Each wall is flat, endless, passes through zero and stands at right angles to its row. A trip goes straight from one point to another. List the walls that it crosses, first one first.

Walls:
(1): [0.3 0.6 3.6]
(2): [-4.5  1.1  3.5]
(3): [0.7 1.6 4.2]
(4): [-0.2 -1.5 -1.2]
Trips:
[-3.4  6.1 -2.9] to [-1.7  0.7 -0.2] => none
[0.6 1.2 2.9] to [-2.2  0.1  3.8] => none
[-3.0 -2.7  1.3] to [-1.1  1.0 -3.0] => 1, 2
[0.7 3.3 3.9] to [ 0.6  1.8 -0.6] => 2, 1
[ 4.7 -4.6  4.7] to [3.9 0.2 1.5] => 4
[ 1.1 -2.3 -4.5] to [ 4.7  0.5 -2.4] => none
[-3.7 -4.5 -0.3] to [-2.1 -1.6 -0.7] => none
[-4.6 -0.9 -0.9] to [-1.0  0.5  4.4] => 1, 3, 4
[-0.6  2.7  1.1] to [-0.5  1.0 -3.6] => 1, 3, 2, 4
[-7.5 -2.3 -1.9] to [1.2 0.1 1.7] => 1, 3, 4

Walls:
(1): [-0.6  3.2  1.2 -1.5  3.1 -0.1  1.4  0.3  4.0]
(2): [-3.5 -3.2  2.6 -5.0  1.5  2.1 -0.4  0.6 -4.1]
(3): [ 2.8  1.2 -5.6 -2.2  2.7 -1.6 -2.8  3.4  1.0]
(4): [-0.6  0.7 -3.3  0.4 -1.2  0.5 -0.1 -0.3  4.3]
Trips:
[ 0.4 -3.2 -0.4 -1.3  0.4 -1.5  5.5 -0.8 -5.3] to [ 1.4  2.6  4.5 -1.4  0.2 -0.9 -4.6  0.9 -1.4] => 1, 3
[-0.3 -2.1 -0.2 -3.5  1.6  1.5  0.7 -3.2  1.2] to [-5.1  2.1 -1.5 -2.2 -1.1 -2.7  5.3 -1.1  1.7] => none
[ 1.7  0.5 -0.1 -1.3 -1.6 -2.6 -2.4 -1.4 -2.7] to [ 1.5 -1.9  1.4 -2.1 -4.1  6.2  0.8 -1.4 -0.5] => 3
[ 0.9 -3.4 -0.7 -1.2  8.6 -0.9 -3.9  2.7 -1.8] to [-0.9 -4.5 -2.6 -0.6 -1.1 -3.1  2.2 -0.6  2.5] => 1, 4, 2
[-0.9  2.4 -1.6 -2.6  3.1 -3.4 -2.4 -2.5  7.0] to [ 5.3  0.2 -1.9  0.3 -0.8  3.1 -1.8  6.4 -3.2] => 1, 4
[ 4.0 -0.5  3.0 -2.8  2.2 -2.0  1.7  1.2  0.5] to [-2.0  0.6  1.8  0.4  1.8  3.8  2.6  0.5 -0.5] => 3

Walls:
(1): [-2.1  3.5  0.5 -1.4  0.3  0.2 -2.6  2.2  2.1  4.1  0.6 -0.4  2.1 -1.4
  0.7 -2.8  2.1  0.4 -2.4 -2.5]
(2): [-3.8  1.0  1.8  4.0 -0.4  5.2 -0.2 -4.8 -0.6  3.3 -1.9  2.3 -1.0 -2.6
 -0.8  4.8 -3.4  6.9  0.6  1.1]
(3): [-0.4  1.7  0.1  0.9 -1.4  2.7  2.8 -1.9  1.6  2.6 -2.1 -3.2  0.0 -0.5
  3.4  2.0  4.4  0.2  4.1 -1.9]
(4): [-7.3  2.4  2.6  2.6  2.5  1.1  2.7  3.3 -5.3  1.1 -0.2 -2.0  0.4 -5.3
 -0.7 -2.8 -0.5  2.2  0.2  3.3]
(5): [-2.6  1.6  0.1  3.5 -3.5  4.5  0.3 -0.5  1.2 -1.8  0.0  4.9  2.9 -0.9
 -0.5 -1.3 -0.7 -2.5 -1.2 -1.4]
(6): [-0.4 -1.8 -1.8  1.2  0.1  4.1  0.3  3.2 -1.0 -0.2 -2.0 -3.0  4.2 -2.3
  0.6  2.5 -1.7  0.8 -3.8  4.0]
(7): [-4.4 -0.1  3.7 -0.5 -0.1 -3.4  4.7 -1.3 -0.4 -0.5 -0.5 -1.4  1.3  0.7
  2.6 -1.4  3.3 -0.9  0.1 -4.3]
(8): [ 2.6  3.2 -2.3 -0.8  0.5 -2.7  3.4 -1.6  4.4  1.5 -0.6  0.4 -1.8  0.5
  1.3  3.6  1.3 -0.1 -1.5 -0.8]
(9): [ 2.0  1.5  3.1 -0.7  1.5 -0.5  2.9  0.4  0.6  3.2 -1.7  0.2 -0.5  2.5
  0.5 -0.5 -4.6 -2.1 -5.6 -0.1]
Trips:
[ 0.8  5.0  1.4  0.1  3.9 -5.7 -0.1  0.1  3.9  2.8 -3.3 -1.8 -3.6  1.0
 -4.0 -1.4  4.1 -1.7  4.1 -3.4] to [ 5.4 -0.3  4.5 -5.6 -3.7 -6.9  0.8  0.8  1.2 -0.5  2.7 -0.4 -1.3 -1.4
  1.7 -2.7 -3.7 -1.5  1.8  1.4] => 3, 1
[-1.6  1.3  0.8 -2.5  0.1  1.1  0.3 -0.2  1.4  1.7  0.4  1.5 -0.4 -1.6
  0.3 -3.8  4.5 -2.0  1.1  0.5] to [-2.0 -4.4 -3.5 -1.1 -0.4  3.2  0.1  6.5 -3.2  1.6  0.0  3.5  2.5  2.1
 -0.7  1.0  4.1 -1.1 -7.4 -1.6] => 6, 3, 9, 7
[ 0.4 -0.8 -5.8  6.5  2.7 -2.5 -2.6 -1.8 -0.5 -0.2 -2.4 -2.9  1.2  4.8
 -6.4 -0.8  0.8 -1.2  0.7 -2.6] to [ 0.4  0.7 -2.0  2.0  0.3  1.8  6.9 -2.4 -4.8  3.0  3.5  1.5  3.2  1.6
 -3.5  1.7  2.4 -0.5  5.1 -0.5] => 3, 5, 8, 2, 7, 4
